Each row is a point. Each copy is the shape, with its points in the same order, stretched, turned, moved and blurred by noise. Some copies are also mirrored. Which?
In the rows, 128 means zero.

Shape (8 x 3):
[[ 70 164  76]
 [ 65 152  99]
 [156  69 156]
 [ 74  86 168]
 [136 107 170]
 [152  70 127]
 [ 76 183  86]
 [126 132 123]]
Copy 1 (8 x 3):
[[ 97  94  78]
 [ 94  76 106]
 [ 72 156 200]
 [ 67  58 204]
 [117 125 177]
 [ 51 163 170]
 [117  89  63]
 [109 132 121]]
Copy 1 is: mirrored
Copy 2:
[[ 28 173 128]
 [ 49 166 111]
 [203 148 137]
 [147 176  63]
 [177 124 118]
 [173 174 140]
 [ 32 152 131]
 [121 131 145]]
Copy 2 is: only turned
Copy 3:
[[198 121  80]
 [201 131  93]
 [100 116 191]
 [173 159 173]
 [108 138 150]
 [116 106 187]
 [188 126  64]
 [128 118 122]]
Copy 3 is: mirrored

Shape, 9 rows:
[[100 123 166 139]
 [123 113 145 132]
 [154 122  93 172]
 [ 89  89 116  98]
 [169 150 117 205]
 [147 132 164  89]
 [164 210  56 184]
 [ 78 117 175 120]
 [172 164  59 191]]
Copy 1 (9 x 4):
[[120 170 107 100]
 [112 137 122 106]
 [158 120 155  84]
 [ 95 119 156 122]
 [185 151 126  58]
 [123 121 100 124]
 [233 172 139 102]
 [ 98 170 110 122]
 [198 138 164  81]]
Copy 1 is: only turned
Copy 2, 9 rows:
[[ 99  92  84 137]
 [104 118 114 114]
 [180 141 146 107]
 [ 70  63 147  98]
 [205 169 119 132]
 [ 74 154 126 122]
 [249 178 198 193]
 [ 74  76  83 129]
 [233 179 180 135]]
Copy 2 is: mirrored
Copy 3, 9 rows:
[[113 175 152 145]
 [116 147 132 120]
 [ 80 109  85 114]
 [119  93 138 165]
 [ 73 164  95  95]
 [153 174 131 104]
 [ 63 183  23 170]
 [114 183 167 167]
 [ 63 131  47 128]]
Copy 3 is: mirrored
Copy 4:
[[ 93 159 141 112]
 [102 137 154 136]
 [120  57 153 140]
 [ 78 156 119 170]
 [138  45 163 102]
 [133 182 180 157]
 [208  33 118 138]
 [ 82 188 127 119]
 [170  15 135 140]]
Copy 4 is: mirrored

Shape (10 x 4):
[[174  58 175  73]
 [106 119  44  36]
 [111  89 185 176]
 [ 87 166 170 191]
 [214 143 137  64]
 [103 152 190 155]
 [133 125 128  40]
 [156  71 111 102]
 [ 98 146 113 176]
 [138  97 157 129]]
Copy 1, 10 rows:
[[192 162 183  60]
 [209 104 162 185]
 [136 153  99  86]
 [118 171  75 154]
 [156 179 217 127]
 [142 190  97 136]
 [208 163 167 145]
 [164 117 166 102]
 [120 131  96 163]
 [155 154 137 101]]
Copy 1 is: only turned
Copy 2, 10 rows:
[[179  51 145  77]
 [142  92 215 182]
 [101  93  78  78]
 [ 63 144  97  78]
 [206 116 181  95]
 [ 85 125 119  65]
 [148  80 198 113]
 [168  76 139 139]
 [ 95 148 109 128]
 [134  95 126  96]]
Copy 2 is: mirrored

Shape:
[[129 111 117 130 108 142]
 [112 117 126 124 125 132]
 [125 153 128 104 101 132]
 [118 111 220 141 138 123]
 [121 120 136  74 101 140]
 [109 115 114 107 137 130]
 [109 137 131 136 116 137]
 [152 139 122 124 126 137]
 [110 114 122 133 135 108]
 [116 138 132 118 116  89]
 [118 126 124 127 133 122]]
Copy 1:
[[130 128 145 126 129 135]
 [130 142 132 125 119 126]
 [ 94 121 114 147 115 175]
 [120 149 121 179 188 111]
 [ 74 137 124 138 105 157]
 [125 149 125 109 101 121]
 [135 126 127 141 123 142]
 [105 121 114 116 129 146]
 [153 155 133 119 129 120]
 [126 153 118 138 138 158]
 [133 139 124 121 123 130]]
Copy 1 is: only turned
Copy 2 (11 x 6):
[[121 147 153 129 128 151]
 [121 138 132 122 146 137]
 [111 144 102 151 107 139]
 [ 58 100  99  34 108 138]
 [134 177  87 130 107 171]
 [153 146 123 126 154 133]
 [ 94 133 131 131 140 122]
 [142 129 136 124  97 119]
 [136 106 134 119 162 143]
 [122  91  96 136 140 158]
 [133 120 130 124 143 129]]
Copy 2 is: only turned
Copy 3 (11 x 6):
[[119 168 124 130 128 117]
 [113 142 138 147 140 110]
 [136 144 141 148  93 104]
 [ 80  98 249 149 159 173]
 [133 171 177 148 110  56]
 [125 148 131 140 148  83]
 [118 124 140 160 125 134]
 [145 149 122 115 115 135]
 [110 132 122 125 149 109]
 [112 107 137 117 112 101]
 [117 132 130 131 138 119]]
Copy 3 is: only turned
Copy 4:
[[106 147 142  99 133 127]
 [131 136 123 107 110 145]
 [144 171 145 138 147 163]
 [101  86  87 127 111 190]
 [134 180 167 109 111 189]
 [150 137 139 106  84 148]
 [135 131 110 114 141 143]
 [123 138 165 136 131 116]
 [129 133 109 122  90 136]
 [136 168 110 159 103 160]
 [135 132 125 123 104 137]]
Copy 4 is: mirrored

Shape:
[[107  90  87 148 102 111 127 130]
 [ 64 173 140 142 171 128 117 136]
 [ 93 168 141 128 110 152  93 153]
 [153 163  99 132 140 156 108 129]
 [127 146 143 153 185 145 135 164]
 [ 96 155 122  79 200 145 141 189]
 [142 123 140 171 136 155 129 137]
 [134 104 167 135 174 106 129 117]
 [154 156 146 119 109 108 138 120]
 [176  87  96 205  68 114 160 151]
 [122  98  88 133  77 108 180 138]
 [124 139  86 138 132 137 115 127]
 [141 142 146 164 151 101  86 171]
 [121 122 167 119  98 139 108 100]]
Copy 1:
[[119 170 186 122 140 116  97 100]
 [102  90 162  77 128 113 122 191]
 [143 140 128 104 170 118 147 192]
 [121 122 112 163 121 127 130 158]
 [103  89 155 123  96 151 151 161]
 [100  42 125 101 155 142 160 171]
 [121 151 153 138 100 153 131 140]
 [130  79 188 111  78 165  95 129]
 [164 137 117 132 104 117 122 127]
 [145 242 166 169  85 123 140  51]
 [136 199 142 126 136 112 121  62]
 [109 132 148 142 130 115 114 139]
 [146 111 194 131  93 131 146 154]
 [162 145 129 108 135 142 101 156]]
Copy 1 is: mirrored
Copy 2:
[[ 88 108 142 112 105 111  99 100]
 [ 66 184 113 145 165  55 144 143]
 [113 124 151 133 175  62 166  99]
 [114 104 118 147 157 150 193 119]
 [102 178 130 179 108 110 134 133]
 [119 171  99 194 182 127  77 112]
 [117 133 150 147  86 104 164 127]
 [117 159 160 182 128 123 109 183]
 [147 139 163 104 159 136 164 154]
 [116 121 183  80   7 134 134  87]
 [125 127 133  55  93 126  93  99]
 [ 91 110 114 130 141 133 155 111]
 [ 87 158 200 197 116 116 131 120]
 [149  99 167 122 167  86 164 155]]
Copy 2 is: mirrored

Shape:
[[ 80 110 174 180 133 145  92  98 128]
 [ 77 111 178  81 181 102 157 118 143]
 [149 197 160 120 110 117  80 156 177]
 [160 103 138  84  98 144 127 138 168]
 [157 109  91 121 153  69 160 144 178]
 [116 130 177 103 110 151  71 158  93]
 [120 135 104 127 167 157 150 120 141]
 [122 176 134 158 123 166 141 142  77]
 [125 132 182 120 115 113  98  94 135]
 [161 191 189 146 157 111  52 124 151]
 [142 111 142 148 133 160 159 113 150]
 [117 127  90 157  86 136 104  92  89]]
Copy 1, 12 rows:
[[120  99 104  84 110 114  57 101 115]
 [109  89 136 141  48 178 146 121  64]
 [ 96 206 126 191 135 158  68  65 129]
 [119 136 193 159 140 139 147 127  98]
 [108 164 180  96 142 174 191  82 131]
 [ 75 112  98 178  99 108  92 134 111]
 [134 150 161 109  93 132 146 135 123]
 [149 149  79 126 111 108 124 142 134]
 [111 116 128 151 126 172  81 107 108]
 [ 41 203 103 160 143 180  30  78 114]
 [143 136 162  91 140 129 134 131  90]
 [161 110 124 105 136 118 121 131 193]]
Copy 1 is: mirrored
Copy 2, 12 rows:
[[161 123 111 151 119  36 159 188 124]
 [ 65 126 154 124 170  61  91 169  66]
 [128 104 124 166 141  42  76  66  61]
 [155 150 172  92 183 110  82  80 135]
 [105 103 167 134 124 164  87 149  76]
 [149 154 101 128 167  41 150 116  93]
 [108 120 143 122 133 136 131 142 167]
 [100 164  98  80  90  94 137 126 142]
 [141 130 106 132 158  42  75 128  71]
 [126  70  66 174 142   7 100 101  44]
 [134 136 145  74 126 120 115 139 156]
 [157 160  90 140 111 118 119 146 159]]
Copy 2 is: mirrored

Shape:
[[167 174  73 110  72 128  91 141 157 201  54]
 [134 170 139  89 100 173 168 211 140 198 125]
 [225 175 144 145 136 192 189 151 168 172 199]
 [104  94 160 119 135 127 226  64 167  50 178]
 [135  92 131 126 153 104 175 127  78  60  46]
 [131 129 158 138 127  85 154 100 124  41 144]
 [101 126 183 140 170 156 114 124 138  92 128]
 [111  93 158 148 126  97 175  94  44  92 159]
 [ 94  94  83 142 167 121 163  69  87  85 105]
 [139 120 141  74 194  64 155  91  66 132 100]
 [ 83 112 124 174 162  61 194 126 132  93 125]
 [147  33 123 116 158  80 138 115 106 107 125]
 [185 203  79 102 121 172 105 199 170 154 145]
 [131 109  65  54 146  85 103 151  47 130  77]]
Copy 1, 14 rows:
[[ 69  52 112 151  95 140 160 103 123 145  65]
 [ 99 114 118  98 100 149 155 138 106 108  19]
 [ 42 157 168  27  48 191 132  75 142 142  77]
 [130 190 193 138 121  90  38 127 169 139 115]
 [215 133 132 164 153  86 126 117 156 111 108]
 [160 151 150 145  87  97 103 153 169 180 112]
 [149  78 139 103 132 109  57 155 159 112 113]
 [136 191 120 117 109  58 110 149 138 141 148]
 [133 113 156 149 136  63  89 121 140  88 174]
 [157  97 195 106 119  92 155 139  57 125  98]
 [179 175 134 188  71 128  69 117 123 118 121]
 [127 148 152 128 155 130 107 128  98 150 147]
 [ 57  76 155 101  49 205 172 130 129 122  63]
 [138  69 153 152 137  98 185 175  65 109 109]]
Copy 1 is: mirrored
Copy 2, 14 rows:
[[150 210 140  26 146 203 111 135 145 194 129]
 [113 210 157 123 185 155 133 128  72 162 140]
 [ 39 177 195 131 153  99 108 181 101  77 138]
 [132 122 117 174  72 130 197 113  84  27 183]
 [179 196 103 172  94 162 200  64 201 118 144]
 [168 164  80 147  89 137 135  76 123  61 139]
 [167 140 124 173  86 120  98 110 128 139 147]
 [179 146  40 189 156 103 194 126 124  69 149]
 [174 107 112 160 115 166 205 123 185  95 176]
 [120 180  22 191 131 161 142  88 231 129 202]
 [190 166 141 134 106 120 152  78 177  75 212]
 [114 122  68 136 110  98 192  87 200 134 175]
 [ 79 192 181  63 163 181  76 120 107 136  99]
 [133 156  25 126 174 206 173  63 210 171 135]]
Copy 2 is: mirrored
Copy 3:
[[177 166 146 164 169  51 106 215 110 197  79]
 [111 204 241 170 165 115 161 169  77 153 113]
 [181 153 201 181 185 177  70 151 116  74 148]
 [ 42  67 126 124  90 184 145 123 199  57 111]
 [112 144 114  47  43  43 114 211 126  59  59]
 [ 70 110 109  80  90 158 131 171 146  75  75]
 [ 97  79 143 140  91 157 153 142  90 105 142]
 [ 68 171  77  76 120 111 112  92 112  67 122]
 [ 97 103  90  75  75  64  74 102 135 108  98]
 [135 144  96   9 104 136 117 120 140  77 119]
 [ 47 105 113  70  85  90  84 154 132  99 130]
 [126 156  56  78  67 111  94 135 170  96 124]
 [150 180 224 172 136 157  99 195  78 163  67]
 [124 218 109  44  68  76 118 145 110 154  53]]
Copy 3 is: mirrored
